Rows are points. Each copy is the shape, with its points in the same order, stretched, turned, moved and blurred by noise. Some copies are also mirrored. Which?

Shape, 7 rows:
[[ 0.06  0.29]
 [ 0.11 -0.09]
 [-0.43 -0.99]
 [ 0.19  0.20]
 [-0.07  0.03]
 [-0.11  0.21]
 [-0.22  0.11]]
Copy 1 (7 x 2):
[[ 0.08  0.38]
 [ 0.21  0.05]
 [ 0.09 -0.94]
 [ 0.21  0.33]
 [ 0.00  0.05]
 [ 0.04  0.21]
 [-0.11  0.08]]
Copy 1 is: only turned
Copy 2, 7 rows:
[[ 0.24 -0.14]
 [ 0.10  0.22]
 [-0.70  0.57]
 [ 0.27  0.05]
 [ 0.02  0.00]
 [ 0.10 -0.19]
 [-0.02 -0.18]]
Copy 2 is: mirrored
Copy 3:
[[ 0.02 -0.24]
 [ 0.02  0.06]
 [-0.54  0.81]
 [ 0.10 -0.19]
 [-0.20 -0.03]
 [-0.09 -0.27]
 [-0.29 -0.11]]
Copy 3 is: mirrored
Copy 4 (7 x 2):
[[ 0.21 -0.11]
 [ 0.11  0.24]
 [-0.90  0.75]
 [ 0.34 -0.01]
 [-0.04  0.03]
 [-0.01 -0.12]
 [-0.11 -0.08]]
Copy 4 is: mirrored

Shape (7 x 3):
[[ 0.37  0.39  0.19]
 [-0.10 -0.48 -0.29]
 [ 0.40  0.05  0.31]
 [ 0.03  0.43  0.00]
 [-0.01 -0.42 -0.25]
 [ 0.29 -0.45 -0.12]
 [-0.22 -0.28  0.00]]
Copy 1 (7 x 3):
[[-0.80 -0.03 -0.10]
 [ 0.24 -0.20 -0.32]
 [-0.55 -0.30 -0.34]
 [-0.55  0.22  0.21]
 [ 0.18 -0.11 -0.32]
 [-0.04 -0.22 -0.60]
 [ 0.20 -0.25 -0.03]]
Copy 1 is: mirrored
Copy 2 (7 x 3):
[[ 0.63  0.05 -0.22]
 [-0.39  0.24  0.21]
 [ 0.55  0.08  0.18]
 [ 0.29 -0.10 -0.47]
 [-0.30  0.24  0.19]
 [-0.01  0.41  0.39]
 [-0.26 -0.05  0.11]]
Copy 2 is: mirrored

Shape:
[[ 0.19  0.53 -0.47  0.41]
 [-0.09 -0.38  0.05 -0.30]
 [-0.34 -0.02  0.03 -0.13]
 [ 0.50  0.53 -0.07 -0.08]
 [ 0.33 -0.39 -0.58  0.29]
 [ 0.05 -0.52  0.02 -0.21]
 [-0.37 -0.05 -0.08  0.38]
 [ 0.06 -0.25  0.26  0.12]
 [ 0.35 -0.13  0.15 -0.06]]
Copy 1 (9 x 4):
[[ 0.70 -0.06 -0.29  0.50]
 [-0.32 -0.13 -0.08 -0.19]
 [-0.16  0.29 -0.08 -0.14]
 [ 0.74 -0.38  0.24  0.11]
 [ 0.09 -0.52 -0.54  0.50]
 [-0.35 -0.29 -0.12 -0.05]
 [-0.19  0.44 -0.24  0.29]
 [-0.25 -0.03  0.11  0.20]
 [ 0.04 -0.37  0.18  0.10]]
Copy 1 is: only turned
Copy 2:
[[-0.07  0.54 -0.55  0.30]
 [-0.08 -0.13  0.12 -0.37]
 [-0.36  0.04  0.13 -0.08]
 [ 0.38  0.55 -0.02  0.21]
 [ 0.11  0.05 -0.74 -0.28]
 [ 0.06 -0.22 -0.04 -0.38]
 [-0.44 -0.08 -0.29  0.11]
 [ 0.12 -0.25 -0.04  0.06]
 [ 0.38 -0.05 -0.01 -0.03]]
Copy 2 is: only turned
Copy 3 (9 x 4):
[[ 0.56  0.57 -0.02  0.09]
 [-0.04 -0.55 -0.12 -0.37]
 [-0.15 -0.04  0.01 -0.38]
 [ 0.76  0.12  0.46  0.10]
 [ 0.47 -0.30 -0.66  0.00]
 [ 0.00 -0.71 -0.24 -0.26]
 [-0.35  0.13 -0.29 -0.13]
 [-0.22 -0.45 -0.03  0.12]
 [ 0.19 -0.48  0.11  0.07]]
Copy 3 is: only turned

Shape (9 x 6):
[[-0.07 -0.28 -0.04  0.26  0.09  0.17]
 [-0.26  0.01 -0.07  0.05 -0.41 -0.52]
 [ 0.03  0.03 -0.48 -0.55  0.08 -0.18]
 [ 0.02  0.58  0.21  0.10 -0.11  0.13]
 [ 0.21 -0.18  0.20 -0.05  0.03 -0.05]
 [ 0.60 -0.16  0.06  0.34 -0.08 -0.50]
 [-0.33 -0.33 -0.18  0.13 -0.45  0.59]
 [-0.36  0.62 -0.08  0.19 -0.39 -0.53]
 [ 0.02 -0.26 -0.02  0.29 -0.22  0.09]]
Copy 1:
[[-0.21 -0.30  0.11  0.35 -0.27 -0.07]
 [ 0.59 -0.42  0.27 -0.08 -0.42 -0.13]
 [ 0.35 -0.57 -0.07 -0.05  0.33  0.22]
 [ 0.15  0.27  0.02 -0.21 -0.42  0.38]
 [ 0.02 -0.07  0.14  0.00  0.08 -0.23]
 [ 0.56  0.16  0.15  0.30  0.09 -0.51]
 [-0.49 -0.73 -0.33  0.19 -0.80  0.01]
 [ 0.81 -0.06  0.28 -0.20 -0.68  0.34]
 [-0.05 -0.30 -0.02  0.26 -0.44 -0.22]]
Copy 1 is: mirrored
Copy 2 (9 x 6):
[[-0.11  0.25  0.05  0.16  0.44  0.38]
 [-0.41 -0.33 -0.28  0.02 -0.18 -0.22]
 [ 0.44 -0.13 -0.18 -0.29  0.36 -0.39]
 [ 0.00  0.47 -0.03 -0.26 -0.39 -0.07]
 [ 0.14  0.01  0.31  0.27  0.05  0.03]
 [-0.03  0.08  0.16  0.84 -0.18 -0.24]
 [ 0.02  0.09 -0.38 -0.04  0.29  0.99]
 [-0.61  0.06 -0.44 -0.36 -0.50 -0.51]
 [-0.13  0.10 -0.10  0.31  0.12  0.41]]
Copy 2 is: only turned
Copy 3, 9 rows:
[[-0.18 -0.42 -0.17 -0.07  0.22 -0.01]
 [ 0.05  0.23 -0.22  0.32 -0.22 -0.56]
 [ 0.44  0.36 -0.36  0.07  0.10  0.23]
 [-0.45  0.16  0.50  0.06 -0.10  0.12]
 [ 0.12 -0.22  0.18 -0.11 -0.09  0.06]
 [ 0.29 -0.47  0.30  0.38 -0.06 -0.14]
 [-0.42 -0.26 -0.73 -0.14 -0.23  0.11]
 [-0.22  0.54  0.15  0.54 -0.22 -0.56]
 [-0.25 -0.37 -0.22  0.09 -0.06  0.00]]
Copy 3 is: only turned
Copy 4, 9 rows:
[[-0.09  0.12  0.10  0.28 -0.07 -0.11]
 [ 0.39  0.25  0.04  0.00 -0.02 -0.61]
 [ 0.00 -0.21 -0.02 -0.58 -0.38 -0.21]
 [ 0.20  0.44 -0.33 -0.16  0.14  0.00]
 [ 0.22  0.23  0.23 -0.09 -0.08  0.04]
 [ 0.76  0.12  0.15  0.20 -0.17  0.04]
 [-0.56  0.42  0.00  0.39 -0.47 -0.48]
 [ 0.47  0.29 -0.43 -0.08  0.24 -0.62]
 [ 0.02  0.29  0.09  0.34 -0.22 -0.22]]
Copy 4 is: only turned
